Rows are points. The last column is the point's height on a tilted bowl or saddle (a function of degree 2), plus a little noise. Along how many of its main directions does it bend up, bend down or stay straight?

Points (10 x 3)
[[ 29.7  48.4 -15.4]
 [-21.1 -11.6  12.7]
 [  0.5 -22.4  23.0]
 [-17.3  -6.0  18.2]
 [ -7.1  -7.3  25.2]
 [ 32.8  -7.1  14.4]
 [ 24.2 -14.8  21.3]
 [-22.2  13.9  13.8]
 [-12.9  11.5  21.6]
 [ -7.6   3.7  25.5]]
Directions: 0 up, 2 down, 0 straight

Points (16 x 4)
[[  5.4 -40.8  -3.2  32.6]
 [-12.6 -14.8   8.5  23.2]
 [-13.6  -8.2 -16.4   4.3]
 [ 32.8  13.5 -10.4   7.7]
 [-16.3   9.9   0.8  10.5]
 [ 45.6  11.0  18.9  14.7]
 [ -9.5 -24.8   0.7  22.5]
 [-12.5   1.3   6.1  14.4]
 [-17.2   6.1   8.7  16.1]
 [ 29.9  -9.3  10.6  19.2]
 [ 16.3 -13.4  11.7  20.6]
 [ -9.2  -4.4 -12.2   4.7]
 [ 10.8 -14.6 -47.9   5.9]
 [-22.2  -1.2  15.2  25.8]
 [  3.7  25.7 -43.3   3.4]
 [-36.3 -33.3   5.1  41.1]]
Directions: 2 up, 0 down, 1 straight

Points (26 x 5)
[[-19.4  31.5  27.2 -24.8 -14.2]
 [ 22.2  16.5  -5.1 -19.1  -2.2]
 [  3.1  -7.1  41.8  -0.8  -5.1]
 [  9.0 -23.3 -18.8   2.3  -0.3]
 [-18.2   0.7  -9.3  -0.4 -20.6]
 [ -2.0 -16.6 -28.4   7.6  -6.5]
 [ 20.6   2.7  -1.5  22.8  -7.5]
 [  6.9 -11.1   6.0  11.8  -4.4]
 [ 17.6 -31.1 -10.4  18.1   3.1]
 [  1.5 -18.6  -7.4 -44.1  25.7]
 [ 11.8 -17.3  45.0  25.0  27.7]
 [-10.7  -6.4  12.0  -0.5 -16.4]
 [-18.6  16.3  13.8  17.8  -4.9]
 [ 25.5  41.6 -24.3  -2.2  23.3]
 [ 13.6 -38.4 -22.3 -32.5  43.5]
 [ 15.7   1.7  -3.8 -13.5  -4.8]
 [-15.5  -8.4  34.0   2.6 -13.7]
 [-38.8  -7.4  24.5  -0.9 -52.2]
 [ -1.3 -10.8  19.6 -11.8 -12.8]
 [-28.7   1.1 -31.5   8.6 -30.5]
 [-26.5  -7.5 -38.5  -7.4 -25.2]
 [ -4.7  14.7 -19.3  17.6   2.4]
 [  3.3  26.7  27.8  10.0  -0.4]
 [ 24.5  -0.8   5.7 -18.9 -11.2]
 [ 25.7   2.0  -0.4 -30.4   2.4]
 [ -4.1  -2.1  -7.4 -42.4  17.2]]
Directions: 2 up, 1 down, 1 straight

Points (46 x 7)
[[  4.1   2.8   7.3  18.5   8.1   4.1  -8.6]
 [-19.0 -11.3  -6.0  -4.8  31.6 -22.3  29.8]
 [-11.2  32.2  -7.5   9.9  30.1  39.6  16.4]
 [  6.4  26.9  -9.6  26.7  16.9  16.8   8.8]
 [-20.4 -14.2  15.6  12.3 -14.1   5.3 -14.9]
 [  6.3   1.7  -0.3  17.1  19.4  21.7   8.2]
 [  3.8  10.8  12.9   7.0  12.3 -19.4  -1.6]
 [  2.4  14.7 -10.5   0.3  -6.3  37.6   9.0]
 [-11.4  -6.4 -17.2   1.8  44.1  51.9  43.7]
 [  0.2  28.7   9.0  41.1  16.6  18.0   5.3]
 [-22.4  10.0   3.8 -12.1 -12.6 -15.5   3.3]
 [-12.3 -30.9  22.8   5.2 -23.7  13.2  -6.3]
 [-14.7   9.8  15.8   5.4  -1.2   4.4 -13.3]
 [  6.8   8.3   0.7 -38.0 -19.7   2.0   7.5]
 [ 19.7  13.3 -39.2  -8.1   6.1   7.2  28.2]
 [ -1.2   9.1 -23.8 -37.6  -2.8 -23.8  25.4]
 [-19.8 -12.5  34.9   2.8 -25.5 -55.3  33.0]
 [ -4.6 -17.6  50.8  -8.0  -0.8  23.5  16.9]
 [ 19.4  -9.4  45.1 -21.4 -34.0  17.1  18.3]
 [ -7.6  26.3   5.2 -10.4  -7.0  -0.9  -8.2]
 [ 22.3  -5.9  15.5   9.1 -35.3  -4.7 -18.6]
 [-24.8  22.5  16.0  10.7   6.3 -29.2   8.2]
 [-17.3  -8.3 -13.0   2.9  -7.6 -26.1  16.7]
 [ -6.2  34.6 -25.1   4.3   8.9  35.1  19.3]
 [ -7.3 -25.8  13.5  30.5  -3.7   9.6 -10.5]
 [  5.9 -47.8  31.7  -7.3  -4.8   7.0  31.5]
 [ 17.0  19.4  -2.9  30.4 -20.7  10.8 -17.9]
 [ 15.4  22.7  20.4   9.1 -10.1  -0.5 -11.1]
 [  6.3  -6.4  -0.6 -14.8 -42.4   7.3   7.1]
 [ -7.8   2.9 -42.0  13.0 -12.3  -6.1  28.7]
 [-25.6  -4.4 -12.0   5.7  -5.1  -6.9   6.2]
 [ 28.7 -15.1 -11.0 -22.6 -13.7 -28.6  42.7]
 [-26.0 -18.4  18.8 -16.7 -21.0   4.2   7.3]
 [ 13.3  34.4  -5.6 -11.9 -28.4 -44.2  43.0]
 [ 29.5  16.7  -5.5  16.3 -14.4  -0.5  -0.4]
 [ -6.2 -34.6  -0.2 -22.4   4.5   9.4  24.6]
 [-12.7 -12.0  21.9  -3.3   8.7  18.7   1.3]
 [ -4.4 -19.2   3.7 -15.7   4.8  -8.3  11.5]
 [-14.0 -28.0   2.4   4.5 -26.0  22.3   1.6]
 [ 27.9  19.5  -4.6  13.5  16.3 -33.6  18.9]
 [ 18.8  -2.7   9.2   3.5  21.3  -6.5   5.9]
 [ -7.5 -10.4   6.6 -13.6  -0.7  22.4  -1.7]
 [-17.4  28.7   1.2  -2.4  40.1  36.8   1.2]
 [-32.7  21.8 -10.4 -32.2 -21.1 -31.3  45.0]
 [  7.4  -0.2  17.3  45.2   1.4 -46.3 -15.1]
 [ 25.3 -27.8  17.1  13.2 -10.2 -14.6   2.2]]
Directions: 5 up, 1 down, 0 straight

Points (42 x 7)
[[-13.8  15.0 -41.5 -27.6   1.8  -3.3  -7.7]
 [ -5.8 -27.3   4.3   4.7  12.4  -5.4   2.7]
 [ -1.2 -12.9  -7.3  -9.9 -22.8   0.7  -6.7]
 [-36.2  34.0  11.2   2.9  11.4   6.7 -26.8]
 [-10.9  -5.3 -25.6   8.9  12.6  -3.7   7.5]
 [  6.6 -16.0   3.4   2.4  11.0  -6.6   4.0]
 [-25.4  15.0  -9.6  11.1   1.2 -38.1   1.0]
 [ 50.3   6.6   6.7  13.2  -1.5  14.5 -35.5]
 [ -6.1  16.4 -15.2  38.4 -12.3  -1.4 -14.3]
 [  5.2  13.8 -28.1 -12.8   4.0  -2.8  -5.2]
 [ 20.8  12.3   9.5 -24.3 -40.7  -2.7 -37.1]
 [-15.4 -22.4 -14.8 -23.6  -5.7   2.0  -2.8]
 [-15.7 -30.8  43.1 -18.0  13.2  -6.9 -22.0]
 [  1.4 -32.3   2.6 -26.0   6.0 -11.9  -3.2]
 [ -8.1  14.3   1.2 -10.4  -9.4 -30.2  -2.2]
 [ 21.7   2.0 -15.3 -32.8  -5.5  -7.5 -16.3]
 [ 22.0 -37.3   8.8 -15.6   5.8 -15.8 -10.9]
 [ 31.1 -11.5  -3.7 -19.7 -12.2   1.3 -20.9]
 [ 14.0  31.2  -0.4  19.4 -19.7  31.5 -43.9]
 [ -7.4 -16.2  -7.7  34.9  -7.5 -12.5  -1.5]
 [-18.5  -9.2 -12.9 -60.0   6.1   9.6 -20.0]
 [  4.0   6.1   0.2  -7.5   5.1  21.8 -11.9]
 [-10.6 -10.2 -17.0 -17.9  12.1  25.0  -7.6]
 [ 10.8  30.0   0.4  11.7 -19.4   3.4 -26.7]
 [-19.5  -8.4 -18.8  15.4 -25.7  17.4 -14.5]
 [ -2.1  -0.5   7.8  12.1  14.7   1.9  -0.3]
 [ 53.6   9.2 -42.6 -25.9  44.9   0.8 -48.0]
 [  7.8 -13.8  11.1 -28.6 -13.6 -15.8  -8.9]
 [ -8.7  29.2  -2.0  20.9   0.6 -41.8 -11.8]
 [-15.2 -14.9 -10.1   7.2  11.5  -1.1   6.5]
 [ 23.1  -7.1  -1.5  31.3 -26.7 -16.3 -17.6]
 [ 28.3   1.6 -44.2  -6.8  25.6   9.8 -18.0]
 [ -6.3 -44.7 -30.9  22.1  28.8 -40.4  -2.4]
 [ 56.8  -7.0   5.9  26.9 -21.7 -11.0 -40.0]
 [ -7.3  22.5  27.4   8.4 -12.7  17.3 -32.1]
 [  2.5   5.0  23.9 -16.6  24.6  18.1 -17.7]
 [ -2.6  -0.3   4.9 -22.4  12.2  24.7 -14.3]
 [  9.5  16.8 -12.1  15.1 -22.5 -26.3 -13.1]
 [  5.2 -20.8 -16.9 -39.5  -9.4  -9.2 -11.5]
 [-19.6   0.6  16.7  27.1  -0.5 -17.2  -5.6]
 [  6.8  18.0  -0.2   8.4  -2.9   6.4 -10.8]
 [ 36.6   3.1  34.4 -31.7  42.7 -15.6 -29.7]]
Directions: 0 up, 6 down, 0 straight

Points (62 x 9)
[[ 11.9 -34.7  13.1 -13.4 -34.8   0.1  24.1 -30.5  32.1]
 [-40.9  24.1   7.9   5.7 -54.5  11.5 -16.4  16.4  39.7]
 [ 16.6   2.5  -6.0  -9.1 -18.9 -10.3   3.1   8.3   9.5]
 [ -1.1   3.8  32.9  37.2   3.9   6.5 -30.7  26.4  16.0]
 [ -9.6  -3.9  26.8  -2.3  -5.3 -12.3 -13.6   7.5  11.8]
 [ -6.9  34.8 -27.7  20.3 -14.8  17.6  -5.8 -17.0  21.3]
 [ -3.4  15.6  -2.0 -52.7  14.9 -29.7 -18.7  19.8  24.8]
 [ 14.4  -4.1 -16.2  18.0 -18.8  -7.9 -19.3 -22.1   6.5]
 [ -8.0  29.2  -5.5 -43.7  11.4 -30.5  17.7 -26.3  34.8]
 [-31.1 -15.8  -2.9   0.2 -22.7   0.2  -8.2  -3.0  14.6]
 [ -0.6  -8.6   4.5   5.7  36.2  19.7  33.7 -21.3  22.9]
 [-52.1  -2.2 -21.4  48.1   7.7  31.4 -27.3 -14.9  24.7]
 [-16.7  23.6 -27.1  12.1  -3.2  17.2  -0.7 -32.7  23.0]
 [ 43.9  -8.8  -2.1 -23.6 -35.2  10.6  15.2 -48.1  25.9]
 [-17.7   9.3  25.2  16.3 -46.0 -12.6  12.5 -25.5  38.9]
 [ 47.7  19.5  -3.9 -22.9   8.7 -12.8  28.1  -4.7  30.9]
 [  0.4   6.0 -15.7  23.8  11.2 -11.8  10.9  12.2   1.4]
 [  8.9 -26.2  28.4   0.7 -19.1  -9.8  28.8  -4.4  26.1]
 [-14.9  -9.3 -18.6  19.3  18.3  29.5 -28.9   5.3   9.3]
 [-40.2  20.8  17.5   1.2  40.8 -22.7 -17.1  12.0   2.9]
 [ 11.7  -4.1  -9.4  -8.4  13.5 -19.7 -12.9   1.2   6.6]
 [ 12.4 -10.8  37.2   1.6   5.6 -16.3 -14.8  -1.3  18.4]
 [ -4.3   7.1 -23.0  -7.2  11.3   4.7   5.3 -46.6  25.5]
 [ 31.0 -11.3  27.8  11.4 -11.0 -15.3   4.5  -4.0  20.0]
 [ -1.2  13.9   7.7 -21.3 -28.3 -12.7   4.8   4.0  18.6]
 [  2.0 -15.3   3.6  44.4  17.2   0.1   4.6  30.2   0.5]
 [-15.7  -6.5   0.6   8.9   3.5  -5.1 -25.8   3.3   5.3]
 [-31.4   5.2   1.9  16.9 -14.0   2.8 -13.1  -0.9  10.7]
 [  8.2  17.0 -24.7  34.7  -6.8  -4.9 -26.5  -5.7  11.9]
 [ 13.7   0.7  10.9   0.4  -5.9  -1.9 -15.6   0.0   8.5]
 [-36.3  17.5  14.9  16.2 -63.4  -3.8   2.7  -6.3  45.4]
 [  5.4 -13.5   2.7   1.1  -6.0  10.6 -33.4  11.2   7.2]
 [ 29.4   3.7   5.6  -3.1  -0.5 -27.9 -30.6  22.5  15.0]
 [ 39.1  11.8   9.4  -9.4  27.4 -33.2  -3.1  -7.4  26.6]
 [ -6.5  22.5  14.5 -13.5  17.1 -16.7   9.1  18.0   4.2]
 [ 16.1  10.2  -2.9   7.1  22.8  31.7 -21.0  10.9  13.9]
 [ 36.0  17.3 -17.3 -10.5  20.1  -8.3   9.5   8.4  16.6]
 [-13.1 -12.9   2.5  19.8 -45.0  28.8   8.5  -8.4  25.1]
 [-22.2 -31.3  24.3  -6.9   0.3  -7.9  20.0  12.2  14.1]
 [-13.7 -21.0 -14.9 -25.0   8.9   7.7  -6.2 -27.6  20.0]
 [ -6.5 -15.9  -7.3  21.7 -13.5 -41.4 -20.1  49.6  16.5]
 [ -8.3   5.0  17.9  -9.0  13.8  11.6  11.5  -9.4  13.2]
 [ 28.7  12.3  27.2  44.2  27.8  11.9   9.1   8.1  21.9]
 [ 12.9  -4.3   8.2   0.0  22.1  32.1  -7.3 -21.7  18.8]
 [  9.1  20.8  -2.0  -5.6  -0.2  26.7 -16.2  29.2  14.5]
 [-22.2  17.5  -8.0 -25.6  -0.5 -10.9 -14.2   3.9  14.2]
 [ 20.1  17.2   2.5  20.8  -0.4   1.2 -27.3  -7.7  13.0]
 [ -3.2  18.3 -27.9 -24.4 -31.1  49.4  11.6 -19.3  38.5]
 [ -1.8 -11.9   8.1  41.3  15.8  19.2   6.0  10.6   4.0]
 [ 17.1  20.1  -0.5  25.0  17.0  -2.0  16.6 -13.8  15.7]
 [ -8.8 -11.1   2.6  -5.5  11.0 -36.3 -13.8  19.2   7.7]
 [-15.8   1.5 -25.9  30.8   4.6  -3.0  13.4 -11.5   8.1]
 [  5.0  -1.4 -34.1  19.7 -24.0  10.0  -4.1 -19.6  10.0]
 [-28.9   2.3 -17.7 -14.2 -19.4  18.5   7.1  34.2  14.1]
 [ -0.5 -12.0  14.6   4.3  27.0  -7.3  -8.9  -8.4   9.9]
 [-26.9  -7.4 -40.6   1.4 -11.4   7.4  -0.1  20.2  12.5]
 [-12.8 -10.6 -31.3   8.5  14.2  42.6  -2.4  69.3  19.5]
 [-10.0  -7.8  -4.2 -41.0  -8.7  -9.9 -21.0  17.5  18.8]
 [  7.6 -40.1   8.5  -8.3   2.1  12.3  -2.9  22.5  12.6]
 [ 20.9  -8.6   6.0  -7.6  35.8   6.0 -19.5 -17.4  17.3]
 [-18.9 -10.0  -5.8  22.0  23.2  11.2  -8.0 -21.5   9.9]
 [ 16.3   4.2  -9.7 -18.5 -35.7  20.1  -7.3  10.7  16.8]]
Directions: 7 up, 1 down, 0 straight
